Every row gives one point. Before rounding, the points of a table are all equally far from one centre. They may lie mostly on one side of it. Write the centre, to within rounding.

Points, 10 rows:
[[-1.88  1.98 -2.51]
 [-5.30 -0.01 -0.97]
 [-3.23  1.41 -2.64]
 [-1.69  1.41 -3.04]
 [-3.40  2.39  1.01]
 [ 0.70  2.05 -0.06]
 [-0.77 -3.93 -2.04]
 [-0.83 -2.45 -3.34]
 [-1.22  2.84  0.67]
 [-0.32  2.03  2.01]]
Centre: [-1.73 -0.87  0.00]

Points, 9 rows:
[[-0.69 -0.45 -3.41  5.38 -0.72 -1.07]
 [ 1.67 -2.19 -4.05  2.04 -1.66  1.91]
 [-1.43  2.42 -3.72  2.31  3.60 -0.85]
 [ 1.02  3.63 -1.27 -0.53 -0.54 -0.65]
 [ 1.07  3.80 -2.88  2.59 -0.94  2.80]
 [-2.98 -1.36 -3.55 -0.47 -0.60 -0.17]
 [ 2.86  0.00 -3.61 -0.52  0.69 -0.56]
 [ 0.96  1.14 -2.92 -1.58 -1.42  2.38]
 [-0.14 -2.82 -2.74  4.51  2.11 -1.08]]
Centre: [-0.28  0.17 -1.18  1.92  0.81  1.07]

Points (13 x 9):
[[-1.07 -0.05  1.11  3.05  2.20  1.05 -2.39  2.01 -4.24]
 [ 0.79 -1.80 -1.58  1.21  0.60 -4.43 -3.24  2.01 -2.18]
 [-2.03  0.51  1.97  1.73  3.05  0.08 -4.42  2.33  0.39]
 [-3.54  1.18  1.66  0.86  2.27  0.35 -4.30  1.14 -1.19]
 [ 1.68 -2.09  1.08 -1.82 -1.33  1.56 -2.98 -1.64 -2.32]
 [-2.90 -0.13  0.95  1.19  3.45  1.04 -3.23  0.74 -3.70]
 [-1.92 -1.99  0.68  1.05  3.76 -0.34 -4.44  1.10 -3.47]
 [-3.48  0.03  0.79 -0.75  1.12  2.44 -1.11  2.25 -3.27]
 [-1.32  1.57 -0.49  1.75  0.28  0.64 -4.60  2.54 -2.73]
 [-2.59 -1.90  1.46  0.59  1.94 -0.45 -4.25  0.65 -4.24]
 [ 0.25  0.08  1.75  2.04  1.05  1.96 -5.12  0.37 -0.44]
 [-1.78  0.08  2.82  0.17  3.11 -1.11 -5.49  0.98 -1.03]
 [ 0.02 -1.96 -0.76 -0.51  5.66 -1.55 -3.19  2.29 -0.27]]
Centre: [ 0.19 -0.38  0.52 -0.50  1.31 -0.67 -1.48  0.98 -1.22]

Points:
[[-4.97 -2.88 -0.39  0.43  0.19  1.19 -1.83  2.05 -2.61  0.46  2.91 -1.85]
 [-5.34  0.96 -0.35  1.41 -1.90  0.57 -3.30  3.54 -0.40 -0.45  0.80 -3.46]
 [-4.55 -0.57 -0.05  0.56  1.04 -0.96 -3.09 -1.61 -1.53  0.39  1.84 -4.16]
 [-5.49 -1.76  1.32  1.59 -2.28 -0.05 -2.60 -1.16 -2.33  0.79  0.54 -0.22]
 [-4.36 -0.65  3.19  0.59 -0.78  1.81 -2.12  0.86 -2.54  0.57  2.43 -3.15]
 [-3.50 -0.57  0.99 -0.73 -1.61  0.15 -5.21  0.87 -2.26 -0.15  0.74 -2.03]
 [-3.10  0.06  0.02 -2.34 -1.83  1.91 -3.53  2.22 -1.51 -2.89 -0.42 -1.15]
 [-4.77 -0.29 -1.77 -0.72 -1.05 -0.19 -1.97 -1.51 -1.04  0.28  4.76 -0.67]
 [-3.40  0.00  2.61 -1.21 -0.36 -0.05 -3.33  2.51 -2.01 -2.72  2.92 -0.09]
 [-2.14  0.06  2.12 -0.20 -2.19  0.35 -3.31  0.12 -4.46  0.69  1.30 -3.31]
 [-3.16  2.85 -1.26  2.53  0.79  0.89 -2.30  2.48  0.63  1.57  2.99 -3.97]
 [-5.71 -0.89  1.83  2.64 -2.20  1.41 -1.73  1.34 -1.49 -1.81 -1.53 -0.67]
 [-4.85  0.51  1.87 -0.41 -0.71 -2.30 -2.17  2.24  0.73 -0.55  2.80 -2.63]
 [-4.84 -0.40  1.17  0.49 -2.27 -0.16 -4.47  0.75 -1.98  1.12  1.61 -1.53]
 [-5.84 -0.61 -1.64 -1.03 -2.99 -0.41 -2.36  0.67 -0.24  0.82  1.46 -1.31]
 [-3.73 -0.34 -0.48  1.66 -1.04  2.56  0.08  1.16 -5.28 -2.57  3.89 -1.17]
 [-3.64  0.37  0.57 -1.02 -1.35  0.57 -4.51  1.74 -3.00  2.23  1.54 -0.10]]
Centre: [-2.08  1.39 -0.42  1.03 -0.21  0.01 -0.10  0.72 -1.59 -0.57  0.72 -0.66]

Points, 23 rows:
[[ 1.98  3.27  1.12  1.05  0.09 -0.42 -1.14  0.43 -2.21  2.45  3.03  1.44
   0.34  3.19  1.87  1.91 -1.15  4.21]
 [ 2.00  3.53  0.14  1.07  1.24  0.68  3.54  3.64 -2.62  1.68  2.52  2.56
   2.53  3.11 -1.25  1.10 -1.58  1.83]
 [ 1.58  4.93 -1.12  1.46  2.05 -0.15  2.61  2.14 -2.37  2.49  2.64  2.16
  -0.67 -1.70  2.33 -0.98 -0.55  3.18]
 [-0.47  3.25 -0.25 -0.04  1.95 -0.53  2.42  2.33 -4.46  1.62  0.52  1.18
   1.70  2.32 -1.24  1.73  0.97  4.38]
 [ 1.80  2.57 -2.42  1.83  2.67  1.07  2.19  4.29 -1.83  2.59  0.95  4.14
   1.20  0.63  0.74  0.94  0.63  2.71]
 [ 2.46  3.41 -1.90  2.16  2.49 -0.45  2.40  2.76 -2.87 -0.04  3.65 -0.64
  -1.20  0.62  1.07  2.41 -1.32  2.32]
 [-0.27  2.15 -1.35  0.61  1.79  0.36  0.27 -0.87 -4.99  3.74  1.56  0.66
   1.93  4.43  0.76  3.21  2.23  1.12]
 [ 0.18  3.01 -2.56  0.72  3.06  1.65  1.08  1.82 -3.87  2.27  4.26  3.52
   1.97  1.04 -0.68 -0.20  2.03  0.03]
 [ 1.72  1.41 -0.05  2.18  3.87  1.88  2.93  1.96 -5.66  0.05  1.95  0.29
   0.56  3.10 -0.29 -0.92  1.20  0.17]
 [-0.51  2.50 -5.18  2.32  1.88 -0.56  1.65  1.02 -2.69  2.04  1.43  1.89
  -0.28  2.90  0.87  0.51 -2.43  0.43]
 [ 2.19  4.02 -1.77 -1.88  2.50 -0.12  0.27  1.70 -4.08  1.08  2.04  2.85
   1.83  4.69  2.51  2.08  1.51  1.80]
 [ 0.27  1.22 -1.14  1.35  2.10 -0.82  3.00  0.17 -2.79  1.43  4.14  1.46
   1.72  4.47 -1.27  2.21 -0.32  0.33]
 [ 0.25  3.04  0.33  0.35  2.81 -1.08  2.37  1.34  0.27  2.12  2.14  4.58
   1.19 -0.18  2.83  0.09  0.17 -1.12]
 [ 1.69  1.59 -1.40 -0.03  3.44  0.80  0.65  3.51 -3.12  5.65  1.03  2.48
   1.97  0.48  2.30 -1.48 -0.28  1.89]
 [ 0.65  3.41 -1.32  2.13  1.21 -1.21 -1.52  1.14 -4.57  2.32  2.95  1.06
   2.14  1.43 -0.03  1.56 -0.64  2.47]
 [-0.08  3.92  1.14  2.97 -0.50  2.28  1.20  1.84 -3.77  1.71  3.09  0.85
   0.70  1.81  0.78  1.55  2.23  1.61]
 [-1.39  3.82  0.91  1.97  2.06 -0.71  2.21  2.14 -3.07  3.03  1.84  2.12
   0.78  2.05  1.89  0.76  0.27  1.33]
 [-0.05  2.48 -0.96  0.78  3.03  0.55  2.18  2.42 -2.89  1.98  4.10  3.15
   0.65  0.03 -0.09 -0.38  0.76  3.74]
 [ 1.52  1.70 -3.64 -0.05  4.55  4.66  2.99  0.42 -5.07  1.35  2.91  1.46
   3.58  1.45  0.38 -0.55  0.54  1.51]
 [ 2.39  3.19 -0.83  1.21  0.37  1.77  3.39 -0.49 -4.91  2.44  2.06  1.49
   1.52  2.72 -0.52  1.91 -2.73  4.96]
 [ 2.28 -0.09  2.00 -0.31  3.23 -0.48  3.79  1.62 -4.14  2.00 -1.31  2.77
  -0.54  0.94  0.10  0.18  1.99  2.39]
 [ 3.37  1.49 -3.99 -1.69  4.58  1.99  1.50 -1.31 -5.13  0.27  3.15  3.36
   2.54  0.95  0.14  2.13 -1.97  0.75]
 [-0.95  2.52 -1.12  1.01  1.32  0.42  0.94  3.22 -5.31  2.54  1.79  1.53
   1.81  3.30  0.98  2.22 -0.50  2.22]]
Centre: [ 2.07  1.52 -1.25 -1.21  0.66  1.85  1.55 -0.42 -2.04  1.27  0.50  0.43
  0.88  0.51  0.97  0.58 -0.27  0.52]
